Each row of a before or after table is a point. The points were changed in one or more steps. Then noise was added and the rows were shuffled. The steps act on how far a point lies along the listed directions, d1 being the first. Name the steps. A step turns or swaps two directions, mirrors them in a line or flattens them onto one, adds a multiple of one to another, or multiplies one. Angles are multiples of 10 degrees, from the lower direction toward the higher: turns from -170 to 170, lines from 10 to 170 but not 90. Use the fewest steps. Two steps may share a direction if one is a turn and the other turns, adds or multiplies; they go together, in the order done. Otherwise the lowest direction goes first.

Directions:
(1): 25 -41
(2): 41 25
Before, 12 rows:
44 8

72 7

9 7

-67 1

-38 11

-4 17

-16 9

20 16

36 64

-76 4

23 -1

27 17
After:
-71 -11

-68 -8

21 68

65 17

-20 5

-7 19

4 10

23 22

14 20

-38 4

41 17

24 -2
Steps: turn d1 and d2 by 10 degrees

Directions:
(1): 16 -48 10 5 63 17
(2): 43 -15 -22 38 -33 42
(3): 15 -21 21 -66 -25 28
(4): 24 -10 -66 -29 8 -31
(5): -63 -29 -33 1 -9 29
(6): -1 -55 19 15 -33 -47
Before:
-26 19 -1 -40 -18 -37

29 -14 19 67 52 37

-43 -24 -30 4 -52 -61

-40 -18 -9 -62 -44 -43

8 -28 -40 34 55 11

-3 25 -37 60 1 63

-25 36 -6 54 20 14

46 57 -22 37 -3 14

-1 -48 18 -29 -10 -5

-16 -14 -6 -43 4 -15
After (10 x 6):
-45 12 -15 41 15 35

7 22 -13 -17 -53 -14

29 21 -29 54 39 30

3 6 -4 -42 -25 -21

-35 -12 25 34 81 7

-12 -47 -34 5 -79 -22

10 -26 29 -32 -14 -26

18 -8 -11 -40 -83 -26

-40 -23 -31 -11 60 -5

-18 -18 -21 27 41 78
Steps: turn d1 and d2 by -60 degrees; turn d3 and d5 by -40 degrees

Directions:
(1): 26 -29 -19 -15 24 41 81 -6 -36 11 15
(2): -7 -25 2 91 -19 52 -13 -8 -12 -13 -8
Before, 10 rows:
6 -37 -7 6 7 42 61 -1 -24 -6 -7

-26 24 53 21 -26 -62 -109 21 49 -5 -12

18 -52 -9 27 6 70 59 -20 -30 2 10

-21 0 10 104 -33 -3 -45 16 11 5 -35

-40 9 9 91 -22 7 -55 -9 -1 -8 -23

0 46 10 -71 17 -79 -14 31 37 9 11

-18 -1 -7 -45 10 -25 -30 17 17 15 -4

-16 16 7 -36 -23 -47 -27 17 24 4 16

-12 14 44 4 -18 -52 -52 10 23 -4 3

7 10 10 -102 30 -19 38 15 -3 17 8
After (10 x 11):
-15 49 21 -30 -2 -79 -54 31 48 -1 2

-9 -20 1 115 -24 28 -7 12 -10 6 -29

10 -29 -9 -30 14 23 69 1 -20 -1 -4

-24 -1 -3 -24 1 -23 -46 17 22 12 -8

-23 13 10 -8 -33 -39 -44 17 27 -1 10

-29 -9 -1 102 -14 37 -18 -14 -20 -6 -17

26 -45 -12 -21 19 50 78 -18 -29 12 16

-6 28 19 -99 19 -44 -4 21 16 13 1

-26 3 52 79 -35 -21 -105 15 35 -13 -14

-13 3 43 40 -24 -31 -55 7 18 -11 1
Steps: turn d1 and d2 by -30 degrees

Directions:
(1): 49 31 28 3 -11 -10 7 -54 0 -55 24 -50 6 73 -39 3 -7 14
(2): -24 -5 -56 35 29 15 64 31 -27 -1 -2 -48 -1 -8 -45 41 -3 53
(3): -14 -1 38 -35 -8 11 13 3 -75 1 43 28 21 -4 -22 5 90 13
(4): -17 -17 -25 36 -1 -33 4 -51 6 40 56 -10 -31 29 66 48 30 -5
(5): 41 -22 11 48 -28 12 4 56 31 11 84 -20 -11 -21 -14 -52 7 -4
(6): 7 -43 -18 -73 4 -7 9 28 59 21 -7 -46 54 36 18 -2 36 13
Before:
-49 -16 18 -4 -4 -2 2 -20 -47 34 42 58 -32 -22 44 22 64 -41

-6 7 29 -4 -31 -12 -30 8 12 11 15 55 -19 -31 42 -44 14 -20

23 4 17 40 -42 -16 -32 -27 34 0 43 18 -28 20 31 -19 -2 -40

-53 11 14 24 20 3 -1 -1 -51 35 -4 60 -15 -39 34 28 5 -8

-4 -38 29 61 -4 5 -6 20 -16 41 60 51 -25 -26 25 3 19 -25

-56 -17 -71 -10 24 5 -22 52 32 40 -116 37 24 -49 35 8 -74 -3

-41 7 -18 6 37 -8 4 -3 -15 20 -81 34 -15 -46 5 30 -43 -8

-11 8 25 7 -8 -18 -18 -29 39 1 -5 28 -16 11 33 -6 -7 -49

36 -11 30 -8 9 21 -26 8 29 -31 -29 -21 26 17 -20 -59 -40 4

-67 -6 -87 -69 31 -13 20 41 42 21 -120 -29 18 -28 10 34 -47 10

-24 1 -9 20 27 -1 7 -14 -74 -3 -1 23 -33 -19 1 35 6 0

1 3 2 24 -6 -33 -2 7 18 2 40 6 -33 -4 16 -10 -9 -36
After, 12 rows:
-43 -16 20 14 23 -6 -12 -34 -45 30 -16 70 -15 -7 39 51 13 -22

5 -9 12 42 4 3 -6 12 -48 5 53 23 -40 -29 3 -10 11 -14

-1 -18 -9 61 9 6 16 62 13 31 9 11 -26 -69 -14 -23 -36 -9

-16 -37 -66 42 -1 18 -11 113 61 51 -31 15 14 -70 18 -41 -68 -3

-33 22 -33 21 5 -18 9 -58 -15 -9 -38 5 -19 35 12 60 -10 -4

-63 -20 -11 13 12 4 36 -3 -61 32 40 33 -32 -25 22 45 63 -14

-43 6 -28 30 22 -7 41 -10 10 -2 -22 -13 -13 9 -5 41 -11 -1

-26 16 -14 -1 14 -39 2 -20 -6 -4 -11 14 -27 6 18 28 -13 -27

7 -40 -49 -4 -24 2 6 121 101 39 15 -45 -1 -57 1 -67 -35 -14

15 -5 7 -15 29 21 -8 -5 9 -37 -63 -27 30 22 -29 -25 -43 19

-41 1 10 50 11 11 12 31 -42 42 33 41 -19 -50 18 12 7 -1

-56 16 -27 -8 14 -7 25 -4 -34 5 -47 26 -10 -22 12 30 6 28
Steps: turn d2 and d5 by 140 degrees
